Each row of a before or after table is a point. The points were changed in one or more steps. Then noise was added and the rows were shuffled. The steps act on columns, c1 being the first. Write out the steps. A step turns or swaps two columns, mirrors them in a line or flattens them onto one, adds a multiple of one to another, or multiplies or shifts one. Angles are multiples of 10 degrees, from the lower column toward the higher: turns from -170 to 170, lines from 10 to 170 but not 90. Use the fewest steps. Two steps may share a column if one is a turn and the other turns, adds or multiplies; they go together, in the order done. Otherwise the lowest column goes first.

Before (11 x 2):
.18, .01
-.31, -.14
-.78, .16
-.09, -.74
.54, -.23
.16, -.07
-.66, .19
.23, .12
-.32, -.35
-.36, .53
-.73, .26
After (11 x 2):
.47, -.05
-.17, -.62
.62, .43
-.18, .57
.28, -.74
.32, -.16
.30, -.64
-.13, .14
.36, -.73
-.06, .17
-.25, .07
Steps: turn c1 and c2 by 130 degrees

Before (13 x 3):
-.08, -.73, .23
-.35, .49, .38
-.05, .44, -.44
-.28, .19, .58
-.46, .37, .65
.75, -.04, .08
.41, .33, -.44
-.27, .38, -.01
-.46, .10, -.18
-.30, .13, .30
-.14, -.48, .65
.19, -.51, -.68
.20, -.08, .03
After (13 x 3):
.49, -.01, -.75
-.13, .48, -.63
.42, -.30, .76
-.39, -.15, .61
-.43, .13, -.50
-.53, -.14, .06
.05, .15, -.02
-.24, -.22, .35
-.61, -.15, .41
-.46, -.34, .70
.66, -.27, .36
.35, .57, -.17
-.33, -.52, -.05
Steps: turn c1 and c2 by 70 degrees; add -0.3 times c2 to c3

Before (13 x 4):
-.25, -.49, -.49, .24
.65, .21, .42, .03
.14, -.06, .34, .36
.69, -.20, .11, -.39
.62, -.27, -.66, -.49
.01, .29, -.35, -.30
-.11, .63, -.30, -.11
-.02, .56, .39, .01
.70, .16, -.63, .26
.35, .42, -.40, -.62
.31, .05, .34, .14
-.25, -.17, -.60, -.68
.17, .05, -.58, -.05
After (13 x 4):
.22, -.60, -.57, .35
.86, -.35, -.08, .38
.41, -.29, .56, .34
.51, -.68, -.06, -.22
.18, -.35, -.31, -.54
.47, -.06, -.34, -.07
.25, -.44, -.28, -.18
-.24, -.19, .32, -.55
-.16, .31, .32, -.03
.07, .45, -.51, .40
.16, -.09, .74, -.19
.98, .20, -.03, -.23
-.01, .11, .44, -.08
Steps: turn c1 and c3 by 40 degrees; turn c2 and c4 by -110 degrees

Before (9 x 6):
.27, .08, -.06, .05, .25, .11
.14, -.22, -.04, .00, -.32, .20
.27, -.15, .07, -.13, .35, .03
.09, -.18, -.18, .20, -.35, .33
-.24, -.14, -.22, .17, .03, -.05
.17, -.04, .07, -.18, .38, .33
-.25, .03, -.22, .07, .04, -.01
.18, -.02, .27, -.17, -.01, .22
-.15, -.04, -.20, -.26, -.15, .02
After (9 x 6):
-.36, .10, -.13, -.13, .00, -.16
-.25, -.03, -.13, -.25, .85, .13
.22, .10, .00, -.18, -.32, -.01
-.07, -.19, -.22, -.15, -.81, .00
.32, -.22, .04, .03, .07, -.03
.07, -.24, -.40, .06, -.86, .00
-.11, .04, -.21, .07, .64, .14
.32, .01, .04, .10, .11, -.05
-.15, .08, -.36, -.15, .92, -.08
Steps: turn c1 and c3 by 130 degrees; turn c3 and c6 by 120 degrees; turn c2 and c4 by 40 degrees; multiply c5 by 2.5
